Every row gives one point. Examples show where two turns around zero, p and q, send a point. Where does a point land after both, in the order given? Backwards means that the second turn is done in reverse. Each puzzle has new turns, and all numbers are rounded.

Turn p:
-0.05	0.33 -> 0.33	-0.05
-0.25	0.01 -> 0.09	0.24
0.30	-0.34 -> -0.42	-0.18
Turn q:
-0.09	0.28 -> -0.01	0.29
0.04	-0.07 -> 0.02	-0.08
-0.11	-0.46 -> -0.24	-0.41
0.18	-0.24 -> 0.10	-0.28
-0.02	0.48 -> 0.12	0.47
Where do these land?
p, then q backwards: -0.43	0.06 -> 0.07	0.43
q, then p backwards: -0.20	-0.20 -> 0.20	-0.20
p, then q: 0.02	0.30 -> 0.24	-0.18
q, then p backwards: 0.13	0.00 -> 0.00	0.13
p, then q backwards: 0.48	-0.17 -> -0.18	-0.48

Turn p:
0.31	-0.15	-0.10	0.29 -> 0.38	0.05	-0.24	-0.08
-0.12	0.16	0.21	-0.08 -> -0.23	-0.18	0.05	-0.04
0.06	-0.45	-0.48	-0.03 -> 0.37	0.44	0.06	0.31
-0.29	-0.34	-0.07	-0.02 -> 0.14	-0.01	0.26	0.35
0.19	0.17	0.20	-0.13 -> -0.22	-0.07	-0.24	-0.09
-0.16	0.61	0.24	-0.03 -> -0.44	-0.24	0.12	-0.44
Turn q:
0.03	0.00	0.18	-0.41 -> 0.09	-0.18	-0.35	-0.20
-0.47	0.24	0.16	0.13 -> -0.20	0.17	-0.27	0.42
0.38	-0.16	0.02	-0.27 -> 0.22	-0.16	0.02	-0.41
0.09	-0.13	0.31	-0.15 -> 0.04	0.11	-0.23	-0.28
-0.11	0.05	0.29	0.07 -> -0.02	0.24	-0.21	0.04
0.07	0.19	-0.34	0.36 -> 0.09	0.03	0.42	0.31
0.00	-0.19	-0.62	0.26 -> -0.23	-0.20	0.62	0.11
Where do these land?
q, then p: 0.16	-0.01	0.16	-0.52 -> 0.04	0.47	-0.12	0.29
q, then p backwards: -0.28	0.17	0.22	-0.29 -> 0.37	-0.12	0.27	-0.10
q, then p: 0.10	-0.12	-0.70	0.06 -> 0.05	-0.56	-0.14	0.43
p, then q: 0.23	-0.01	-0.29	-0.05 -> 0.27	-0.14	0.01	0.21
p, then q backwards: 0.12	-0.07	0.39	0.18 -> -0.06	0.14	-0.08	-0.42
p, then q: -0.25	-0.11	0.23	0.29 -> -0.10	0.18	0.06	-0.41
p, then q: -0.08	0.15	0.00	0.33 -> 0.07	-0.10	-0.13	-0.33

Turn p:
0.19	-0.37	-0.16	-0.26	0.06	-0.17 -> -0.45	-0.07	0.15	0.02	0.23	-0.13
-0.14	-0.11	0.17	-0.18	0.18	-0.11 -> -0.05	0.11	-0.12	0.12	0.31	0.03
-0.36	0.01	-0.22	0.01	-0.36	-0.04 -> 0.08	0.09	0.33	0.35	-0.20	0.17
-0.16	-0.66	-0.08	-0.14	0.25	0.12 -> -0.49	-0.09	0.03	0.03	0.37	0.43
0.17	0.44	0.08	-0.03	-0.07	0.25 -> 0.38	-0.26	-0.13	-0.07	-0.16	-0.20
0.10	0.28	-0.35	0.08	0.14	-0.14 -> 0.18	0.06	0.33	-0.28	0.01	-0.18
0.19	0.41	0.55	0.52	-0.20	0.09 -> 0.34	0.17	-0.57	-0.16	-0.55	-0.11
Turn q:
0.09	-0.11	0.18	-0.08	-0.36	-0.39 -> 0.11	-0.44	0.06	-0.26	-0.24	-0.08
-0.19	-0.08	0.14	0.01	-0.28	0.70 -> 0.09	0.47	-0.32	0.07	-0.16	-0.52
0.08	0.15	-0.60	0.32	0.09	-0.31 -> -0.45	-0.24	-0.08	-0.14	0.49	0.27
0.11	0.23	0.39	-0.03	0.21	-0.37 -> 0.35	-0.09	0.39	-0.17	-0.01	0.31
-0.07	0.18	-0.03	-0.22	0.24	-0.05 -> 0.12	-0.01	0.19	0.24	0.17	0.08
-0.24	-0.05	0.30	-0.08	0.06	-0.30 -> 0.40	-0.21	-0.02	0.02	-0.11	0.19
0.16	-0.13	-0.34	-0.04	-0.41	0.30 -> -0.42	-0.01	-0.15	-0.02	-0.05	-0.47
0.03	-0.04	-0.14	0.18	0.14	0.63 -> -0.24	0.59	-0.18	0.13	0.05	-0.13
0.04	-0.16	0.11	-0.06	0.30	-0.20 -> 0.05	-0.06	0.11	0.13	-0.15	0.34
Where do these land?
q, then p: 0.12	0.53	-0.08	-0.11	0.38	-0.21 -> 0.10	-0.05	-0.58	-0.27	0.26	0.12
q, then p backwards: -0.07	-0.18	0.23	-0.01	-0.25	0.37 -> 0.20	0.25	0.24	0.19	-0.19	-0.24
p, then q backwards: -0.21	0.26	-0.29	0.00	0.38	-0.10 -> 0.02	0.52	0.24	0.08	0.10	-0.07
q, then p: -0.03	0.11	-0.20	-0.47	0.38	-0.11 -> -0.04	0.21	-0.39	-0.32	-0.18	0.32
q, then p: -0.05	0.21	-0.25	0.25	-0.47	-0.42 -> -0.41	-0.08	0.16	0.11	0.60	0.07
p, then q: 0.02	-0.35	0.15	0.25	-0.22	-0.08 -> 0.11	0.00	-0.30	-0.02	0.28	-0.29
p, then q: -0.05	-0.34	0.42	-0.08	0.00	0.27 -> -0.32	0.13	-0.41	0.21	0.21	0.00
q, then p backwards: 0.26	-0.24	0.03	0.16	-0.19	0.29 -> 0.29	-0.12	0.07	0.30	-0.13	-0.24

Turn p:
-0.31	-0.35	0.61	0.07	0.18	0.21	0.05	0.01 -> -0.07	0.51	0.03	0.27	-0.16	0.49	-0.26	-0.05
-0.19	0.06	0.13	-0.01	0.52	-0.27	0.00	0.62 -> -0.09	0.64	0.17	-0.08	0.53	-0.20	-0.09	-0.05
-0.11	-0.10	-0.27	0.09	-0.30	0.41	0.09	-0.06 -> 0.07	-0.31	0.05	-0.34	-0.26	0.21	-0.20	-0.05
0.08	0.28	-0.34	-0.11	-0.02	-0.21	-0.42	-0.09 -> -0.11	-0.35	-0.06	-0.05	0.29	-0.18	0.38	-0.19
0.21	-0.42	-0.05	0.23	-0.23	0.03	0.00	0.20 -> -0.28	0.14	-0.02	-0.29	-0.42	-0.08	-0.01	0.09
0.14	0.37	-0.35	0.12	0.17	-0.21	-0.05	-0.24 -> 0.05	-0.35	-0.10	-0.03	0.37	-0.14	0.26	0.27
0.11	0.08	-0.36	-0.23	-0.09	-0.32	0.07	-0.26 -> 0.09	-0.38	0.24	0.10	0.01	-0.28	0.28	0.11
0.21	-0.04	-0.14	-0.13	0.05	0.50	0.07	-0.01 -> -0.14	-0.30	-0.07	-0.04	-0.07	-0.01	-0.47	-0.03
-0.13	0.12	0.77	-0.03	-0.28	-0.14	0.19	-0.18 -> 0.48	0.38	-0.24	0.46	-0.31	0.18	0.10	-0.08
Turn q:
0.08	0.28	-0.35	0.01	0.22	0.07	-0.23	-0.34 -> 0.44	-0.09	-0.27	-0.14	0.02	-0.23	-0.28	0.06
-0.02	-0.01	0.49	-0.19	0.07	-0.18	0.22	0.00 -> -0.03	0.04	0.44	0.14	0.05	0.23	0.12	0.28
-0.38	-0.04	-0.12	0.10	0.17	0.51	0.04	0.25 -> 0.03	-0.13	-0.20	-0.23	-0.14	-0.20	0.59	-0.11
0.10	0.34	0.12	-0.16	-0.16	0.06	0.04	0.34 -> 0.11	-0.08	0.19	0.06	0.33	0.16	0.15	-0.31
-0.12	0.15	-0.07	-0.22	0.18	-0.23	0.00	0.17 -> 0.12	0.09	-0.12	0.01	0.31	0.18	0.11	0.16
0.70	-0.24	-0.14	0.29	-0.10	0.35	-0.39	0.30 -> 0.05	-0.20	-0.30	0.41	-0.45	0.12	-0.16	-0.69
0.14	-0.01	-0.21	-0.03	-0.37	-0.23	0.14	-0.38 -> -0.16	0.25	0.11	-0.01	0.12	-0.27	-0.48	-0.02
0.05	-0.30	-0.24	0.38	-0.17	0.12	0.56	-0.10 -> -0.50	-0.03	-0.03	0.24	-0.11	-0.58	0.03	0.00
-0.22	-0.27	0.13	-0.41	0.32	-0.06	-0.31	-0.32 -> 0.32	0.38	-0.03	-0.21	-0.31	0.23	0.01	0.41
-0.33	0.11	0.40	0.23	-0.16	-0.40	-0.07	0.09 -> -0.36	-0.24	0.21	-0.28	0.17	0.38	-0.06	0.21
Where do these land?
q, then p: 0.09	-0.14	-0.24	0.37	-0.39	0.34	0.08	0.34 -> 0.21	-0.25	0.38	0.13	-0.11	0.38	0.36	0.25
p, then q: -0.18	-0.03	0.22	-0.05	0.64	0.09	0.22	-0.01 -> 0.27	-0.57	-0.19	-0.11	-0.12	0.25	0.19	-0.03
q, then p: -0.24	0.02	0.45	-0.03	0.43	-0.22	-0.20	0.00 -> -0.11	0.17	-0.05	-0.22	-0.22	-0.15	-0.57	-0.23
p, then q: 0.19	-0.27	-0.45	-0.04	-0.30	0.28	-0.27	0.12 -> -0.16	0.61	0.15	-0.33	-0.12	0.07	0.00	0.15
p, then q backwards: 0.43	0.04	0.14	-0.03	-0.51	0.06	0.10	-0.22 -> 0.16	-0.25	-0.15	0.33	0.37	0.37	-0.16	-0.12
p, then q: -0.08	-0.25	-0.13	0.05	0.43	-0.35	0.04	0.17 -> 0.06	-0.28	0.17	-0.06	0.25	0.26	0.34	0.25
p, then q: -0.47	-0.07	0.16	-0.23	0.18	-0.34	0.03	-0.31 -> -0.04	-0.55	0.34	0.22	-0.20	-0.14	0.15	0.04
q, then p backwards: 0.09	0.21	-0.32	0.18	-0.22	0.03	-0.19	-0.26 -> 0.16	0.20	-0.09	-0.14	-0.07	0.34	0.08	0.34
q, then p: 0.17	0.50	0.17	-0.22	-0.25	0.12	0.17	0.15 -> -0.16	0.14	-0.18	0.52	0.04	0.14	-0.09	0.32
